Each row is a point. The window is the flat piece filled in between its corners: a triangle in 3 columns, a solid with four corners in 4, and so on. A path goes straight from each point to the next, and from the last back to the first. List the points from which the path goes on through the window.

Window (4 x 4):
[[-16.4 -18.5  -3.4  -1.0]
 [ 15.1  51.9  14.7  -4.4]
 [  1.8 -21.4   7.2  10.4]
 [ 27.5  15.1 -20.2  10.5]]
Path:
(1): [  1.2  -6.6 -12.3  21.4]
(2): [-7.5 -5.2  6.9 27.6]
(3): [ 18.4 -12.0   5.6 -15.0]
(4): [24.2 33.2  6.4 -7.2]
(5): [18.2 42.4  1.3 10.5]
(6): [-16.7  33.4   6.2  21.7]
(7): [ 17.7  23.1   8.0 -14.7]
(8): [ 15.9  13.2   8.2 -11.9]
(9): [ 4.1 34.1 -2.0 10.3]
(10): [-5.2 -6.7 -1.8 29.9]
(11): [ 12.1 -12.8   2.4  -2.7]
(12): [ -1.5 -15.8  -4.8  -5.1]
(13): [-14.8  16.0  -3.2  28.2]
(14): [-22.2  21.2   8.9  24.0]
(15): [ 16.0   6.0  19.7 -25.8]
(16): [ 26.6 -14.5  -8.8 -10.7]
Through the window after points: 2, 6, 8, 10, 12

Window:
[[ 43.6  -4.0   5.6   1.4   5.0   5.9]
 [ 12.8  13.7  18.4 -12.6 -13.3  24.1]
 [ -5.3   5.2   5.0   6.2  -1.7 -13.0]
 [-31.6 -15.7  11.5   4.1 -33.0   4.9]
 [ 35.6   4.4  -7.4 -20.1  14.0  24.6]
 [ 35.2  10.8 -39.1  45.3  -5.8 -27.2]]
Path:
(1): [17.8 14.4 -5.4 17.0 15.3 19.0]
(2): [ 15.6  -4.2   6.8 -22.0 -11.4  -6.0]
(3): [ 22.7   8.8  -1.5 -25.6 -20.8  -1.6]
(4): [20.5  7.4  2.3 14.3 11.0 26.8]
(5): [-12.3   8.1  11.4  18.8   4.1  12.9]
(6): [ 14.9 -22.6  -7.3 -29.5 -35.8   5.9]
(7): [ 16.3   1.6   3.4  -0.2  -6.5 -17.9]
(8): [ 6.3  2.4 -1.7 16.3  3.6 14.7]
Through the window after points: 1, 3, 5, 7

Window (8 x 8):
[[ -6.5 -28.3  14.2 -19.8  -9.5  17.5  38.1 -14.6]
 [ 30.8  -6.2   6.8  -6.5   4.6  12.7  31.8 -16.9]
 [-21.6  14.1 -31.0  -3.2  -9.7 -12.2 -10.4   4.2]
 [-15.5  -1.3 -21.6 -19.1 -34.4   8.1 -49.5  13.8]
 [ -7.3   1.4 -27.5  19.9 -39.2  18.7 -21.8  19.8]
 [ -1.8  -9.2  10.7   1.1   6.4  33.8   8.8   7.5]
 [ 21.3 -28.3 -29.6  17.5  20.6   2.6  21.8   4.0]
 [ 12.0 -15.7  30.4  -3.4  -7.9  -4.6  14.5   8.1]]
Path:
(1): [  8.1 -12.2 -21.5  -1.9  -5.5   5.4   9.6  17.1]
(2): [  4.0 -23.0 -12.0   8.6   5.5   7.1 -11.3 -14.9]
(3): [-12.6  -6.5 -13.6  -9.1 -22.7   4.5 -42.1  -0.2]
(4): [ -7.3   0.2 -22.6 -22.4 -32.6  14.8 -17.4  28.2]
(5): [ 11.3 -11.1  -4.9 -11.1 -11.6  14.6  11.9  32.2]
(6): [  3.4 -16.5   6.1   9.9 -12.7  14.4  -7.6 -10.8]
(7): [-15.1  -6.0  11.0  -3.2 -17.6  14.5  -0.5 -22.6]
(8): [ -5.2   1.2  -5.2 -19.6 -11.9  18.6   6.8  34.6]
Through the window after points: 1, 3

Window:
[[-12.0 -26.7 -20.0  -8.5   6.8  27.4   6.2 -42.5 -31.8]
 [ 10.6  10.1  20.9 -19.0  -9.4  -8.9 -12.8   2.0 -17.8]
 [-13.0  -7.0 -29.4 -29.5  -0.9  -1.3  -0.6 -26.8 -19.7]
 [  9.3  -0.4 -34.9   2.4 -22.2  25.2  -5.0  -9.0 -16.9]
 [ -8.3   4.3 -16.3  -3.0  20.4   9.4   8.5   0.9  -8.3]
 [-15.6  12.0  -1.6  -1.5 -24.9  12.1  -2.3 -30.2 -43.5]
 [-17.0 -13.6  13.8 -52.9 -40.3 -11.2  21.9  -4.1  -1.0]
 [ 15.1  -0.8   5.0 -21.2 -14.5 -28.9  16.8  10.5 -17.2]
 [-38.7 -21.8   8.8   8.3 -17.4 -10.8 -17.9  23.4   6.6]]
Path:
(1): [ -0.9  -1.2 -16.7  -6.1 -14.7   7.3  -0.6 -14.5  -4.1]
(2): [ 15.5  12.5  -6.4   8.0 -13.4  -7.5   8.4 -39.5  -6.1]
(3): [-15.6 -18.9   0.1 -35.4 -10.1   2.9  -5.4   4.3 -33.5]
(4): [-16.8  -9.7 -26.9 -31.0   3.3   0.8  -3.2  -9.9 -28.1]
(5): [ -3.5  -1.2 -14.1 -15.6 -16.1  -3.0   6.3 -38.1  -2.8]
(6): [ -7.1   7.4  -2.1 -13.0 -18.7  -3.7  -4.8 -28.9   9.6]
(7): [ -8.2 -10.5 -12.4 -31.7  -4.0  -1.5   2.8  -4.7 -34.9]
(8): [ -6.0  -6.2 -15.3  -8.1 -11.5  14.0   0.2   3.2 -23.4]
Through the window after points: 4, 6, 8

Window (11 x 11):
[[-41.7 -22.5  10.9 -13.4 -14.6   2.5  26.3  30.4   9.2 -34.5  10.8]
 [  4.5  23.1 -29.5 -15.7  23.7  -3.6  -2.0 -29.0  12.0  32.4  -4.2]
 [-20.2   2.4  29.6  19.5 -17.7  14.0  -8.6   3.3  18.9 -25.9  13.1]
 [ -0.9 -13.5 -19.6   8.6 -15.3  -2.8  -2.3 -47.9   4.9  21.3  -6.5]
 [  4.1 -17.1  -3.2  -0.4  17.6  -3.3  36.6  14.6  -4.6 -38.9  14.9]
 [  0.9  27.2 -23.4  -4.8  -0.5 -19.5  16.9 -16.4  -5.6  25.0  36.7]
 [ -8.4  -1.8  22.8   4.2 -27.0   0.7 -29.7  -6.2 -19.3   1.5 -16.0]
 [  1.6  13.1 -29.0   0.8   7.8 -45.0  -5.4 -26.3  13.2  11.2   1.6]
 [ -0.2 -18.9   6.2  -1.2 -31.6  10.9   2.1  41.8  18.6 -28.7  16.2]
 [  8.7   8.8  18.3   7.9 -14.5 -21.3  -1.0 -21.2  16.0  45.8 -10.2]
 [ -9.4  -2.2 -24.5  21.4  16.1 -15.1  -1.5  -5.9   2.0  34.3   8.7]]
Path:
(1): [ -9.9  28.4 -15.5  16.2 -14.3  -3.2  12.2  -8.1   0.1   8.0 -22.4]
(2): [ -3.5  -8.6   1.0   0.2 -10.9  -6.7  -8.1  -9.6  13.8  12.6  13.7]
(3): [ -6.6  -6.3  -0.2  -8.7   2.6 -15.5   4.8 -13.0   2.4   7.0  15.3]
(4): [-11.2  15.9 -23.2  25.8  -4.7  -0.4  13.6 -17.9   7.3   4.8 -14.4]
(5): [ -1.8  10.5   0.3  14.6 -13.6  -1.5  12.2   7.0   3.5   1.6  -9.6]
(6): [-21.8 -18.0  -9.7 -29.7  -2.3 -15.9  -7.9 -30.2   1.6  11.3  41.1]
(7): [  2.7   3.8  -8.7 -20.7  12.0 -14.1 -29.6  -7.6  13.8  29.5  27.6]
(8): [ -1.4  23.5 -25.3   1.9   6.9  -2.5  23.1 -26.8   1.3  15.2 -11.7]
Through the window after points: 5, 7
